Each wall is flat, endless, passes through zero and stands at right angles to its row. A trip goes straight from one point to another. Which walls does it cross, in order?

Walls:
(1): 0.56	0.56	0.42
(2): -0.46	0.91	0.09
(3): 0.24	-3.94	0.78
(4): 1.14	0.21	1.21
(5): -0.79	-0.44	-3.96
(6): 1.72	0.74	2.89
Trips:
0.97	-0.16	-0.75 to 1.05	-0.39	-1.31 => 4, 1
-1.26	1.16	-0.37 to -0.32	-1.69	2.08 => 5, 6, 3, 4, 2
-2.43	-1.46	-0.24 to -0.94	1.35	-1.23 => 2, 3
1.23	-2.57	-0.95 to -1.20	-0.67	1.78 => 4, 5, 6, 2
-2.58	1.33	2.40 to -0.96	0.28	0.43 => 4, 1, 6
-0.76	1.02	-0.99 to 0.59	-1.60	-1.03 => 2, 3
0.40	2.30	-1.21 to 1.50	0.59	-0.73 => 4, 6, 2

Walls:
(1): 1.19	0.41	-0.74	0.77	-1.21	1.58
(2): -1.48	0.03	2.86	-1.46	4.81	1.14
(3): -1.15	-1.94	1.44	0.82	0.45	0.45
(4): -3.05	2.77	2.20	1.61	0.58	0.73
(5): -2.47	-0.51	-0.38	1.13	0.70	0.43
(6): 0.40	0.72	1.63	0.60	0.32	-0.19
(7): -1.22	-1.98	2.68	0.10	2.42	-0.77
(8): -0.31	0.39	-1.16	-0.92	-0.12	0.92
Trips:
3.25	-1.34	-2.08	-1.09	1.94	0.23 to 0.04	0.43	-1.22	-2.08	-0.99	-1.89 => 2, 1
-1.59	-0.73	-1.29	-0.52	0.85	-0.52 to 1.18	0.23	-0.70	-0.76	1.24	-0.46 => 3, 5, 7
-0.85	0.09	0.96	1.85	-0.29	-0.46 to 1.42	0.46	-0.08	0.66	1.01	-1.01 => 5, 2, 3, 4
-0.10	0.52	0.94	0.50	-2.09	-4.01 to 1.65	1.69	0.33	0.01	1.10	1.26 => 1, 2, 8
-0.96	-1.15	-0.19	-0.93	-1.05	-0.02 to -0.77	-1.35	-0.71	-0.61	0.57	1.79 => 2, 1

Walls:
(1): -0.20	0.24	-1.44	-1.61	-0.77	0.72	0.59	-0.10	-0.23	0.96	-0.64
(2): -1.08	-0.84	1.72	-1.77	1.33	-0.50	0.05	1.59	-0.51	0.50	0.21
(3): 1.91	2.98	0.97	-0.27	0.77	-0.11	-0.44	-1.00	1.12	1.42	-0.71
(4): 1.82	2.00	-0.25	2.06	1.89	-1.51	-1.57	1.41	2.65	2.11	-1.66
(5): -4.59	0.69	0.96	0.27	1.11	2.81	-1.85	-1.57	0.17	0.43	-2.62
(6): 0.58	0.16	-0.27	-1.01	1.52	-0.65	-0.75	2.58	0.17	0.62	0.16
(7): -0.53	-1.15	-2.22	-1.34	0.84	2.22	-1.93	0.70	-0.51	-0.32	0.54
(8): 2.24	0.13	-2.11	-1.44	-0.51	0.23	-0.50	-0.38	2.78	-0.34	-1.63
(9): 0.74	-0.44	-0.77	-3.12	1.50	1.04	1.77	-0.62	-0.39	0.13	-1.17
Trips:
-1.62	0.64	2.39	3.09	-0.87	0.96	-1.09	0.55	-1.88	-0.04	2.59 to 3.04	1.00	0.86	-1.04	-0.90	-1.90	0.18	0.56	0.43	-0.84	1.12 => 5, 3, 2, 6, 4, 8
3.09	-0.13	0.46	-1.37	0.50	0.36	-0.76	0.18	-3.30	2.36	1.70 to 1.58	-2.49	-0.01	-2.26	-0.64	2.18	2.17	0.28	-0.33	-1.60	1.07 => 3, 8, 6
